Rows are points. Before rounding, the points of a table are all equally far from one centre. They may lie mostly on one side of it. Where is the centre, to within rounding?

Points (8 x 2):
[[ -7  45]
 [ 14  43]
 [ -8  44]
 [ 24  35]
 [ 23  36]
 [ 32   9]
 [-16  41]
 [ 16  41]]
Centre: [ 0 14]

Points (12 x 6):
[[ 13  40  27  -9 -54 -30]
 [-44  15   4 -10 -17 -32]
 [  0  12  20  34 -36 -29]
 [-15  37  18  -8 -54 -40]
 [ -7  50 -12 -23 -53 -15]
 [ 25   2  18   5 -45 -22]
 [ 13  49  22  -9 -34 -49]
 [-19  53 -16  10 -46 -13]
 [ -4  58  36   0 -39 -21]
 [-22  30 -32 -13 -29 -33]
 [-18  -3   3 -25 -41 -24]
 [ -8  59 -10  14 -43 -31]]
Centre: [ -1  28   5  -3 -18 -14]

Points (14 x 11):
[[-37  25 -31 -19   1 -12  28 -23 -29   4  -4]
 [-37  44  -6  -7 -20  10 -11  -1  10 -17   4]
 [-17  28 -29 -24 -22   9   0 -12 -22 -22  -6]
 [-20  57 -31  -7 -19   0   9  12  -6  10 -23]
 [-10  42 -14 -26   8   2  34 -16 -14  -3  12]
 [ -8  29  -7 -27 -10  16  -1  18   5  34  34]
 [ -6  40  -8 -10  -8  25   9  -6   7  18 -30]
 [  4  32 -32 -20 -20  13  19 -15  -7  -5  -2]
 [  4  15  21   5  21   9  19   7   1  24  21]
 [ -2  60 -29 -14  -3   6  23   8  -6  12   6]
 [-35  31 -10  -1   1  35  13   2   7   0  18]
 [-32  50   5  -3  19 -14  -6   7 -27  -2 -29]
 [-29  39 -17   7  -7 -24  36 -10  -7   7 -18]
 [-19  56   5 -11   1   9  -3  14  14 -17  -6]]
Centre: [-16  15 -14  -9   6  -9  -3   6  -4  10   0]

Points (25 x 18):
[[  2 -12  24   3  25  19   0 -58  -5  -7 -12  35  -8  -2 -10   8  -1  -5]
 [ 17 -34  42  -7   2   5 -10 -15 -13 -21  11  21  -7  11  10 -14  -2 -17]
 [  2  -7  38 -12   1  12  -5 -39 -12 -10  -2  44 -21   6  -2  22 -12  -8]
 [ 17   9  11   8  17  19   1 -37 -18 -10  17  23  11  11  -9  -3   2 -24]
 [  1 -30  24   2  -4  12  -8 -23  -5 -18  20  34   1  -6   1 -18 -13 -25]
 [ 12 -19  22   1  18  19   1 -53  -8   1  21  20 -25  14   3  -9  -4 -10]
 [ 18  -1  39  19  12   1 -16 -34  -8   8   2  24  -5  17  16 -21   4   3]
 [ 20 -17  29  -4   1   2   8 -35 -22  -3  11  20 -22  16  -1 -10 -16 -27]
 [ 18 -12  37  20 -10  22   0 -40  -3  -8  30  33 -16  -1   2 -10   2 -14]
 [  9 -10  33 -15  15  15   0 -46 -15 -13   9  23 -14  -7   1  18  -3 -25]
 [ 14  13  45 -16  -3  24 -12 -55  -3 -15 -15  13  -8   4   3 -17   0 -25]
 [  7   6  33  -6  19  -3   7 -44  12 -17   7  34 -12  23   2  -1  13  -6]
 [ 19 -16  23  13  17  27   9 -43 -15  11 -22  24   7  11  14 -13 -11  -4]
 [  7   2  18 -14  19  23  -4 -50 -12  -7  12  32  -5   9  13  -3  -7 -20]
 [ -2  15  34   4  10  12   2 -35 -10 -12   1  50  -9   0   0 -15  14  -5]
 [  8 -18  30  -6   4  -2  -9 -27 -11 -23  -3  46 -12   1 -15  16  -4 -13]
 [ 14 -12  21  -8  -1   3  -1 -31  -3 -12  19  57 -20  10   5 -13   1 -13]
 [ -4 -18  33   7   8  14  -8 -47   1 -21   6  30   7  10   4 -12  -3 -20]
 [ -3 -12  37 -20   9  -2 -11 -52 -10 -26  -8  12 -13   2 -12 -17  -9  -3]
 [ 34  -3  40  17  12  13 -11 -41   2  10   3  36  -6   9  -3  12  -7 -14]
 [ 26  -5  29  12   9  10  -8 -42  -2   4  23  42  -2 -12   5  -3  13 -14]
 [  7 -20  44  19   9  -2   0 -44   3  -8   3  34   3   6  -2 -12 -16  -5]
 [ -3 -15  24  -2   1   9  -9 -48  -4 -16   7  32 -26  17   4 -30   1  -1]
 [  3 -11  29  -7   2  13  -8 -26   9  -8   9  60  -4  -7   6 -18  15 -17]
 [  6 -10  32  10  13   2 -12 -23  -1  -1  12  37 -10  10  15   6  -8 -21]]
Centre: [ 17  -4  20 -11  -7  18   1 -21   9  -1  -3  13  -4  -2  -6  -7  -2   5]
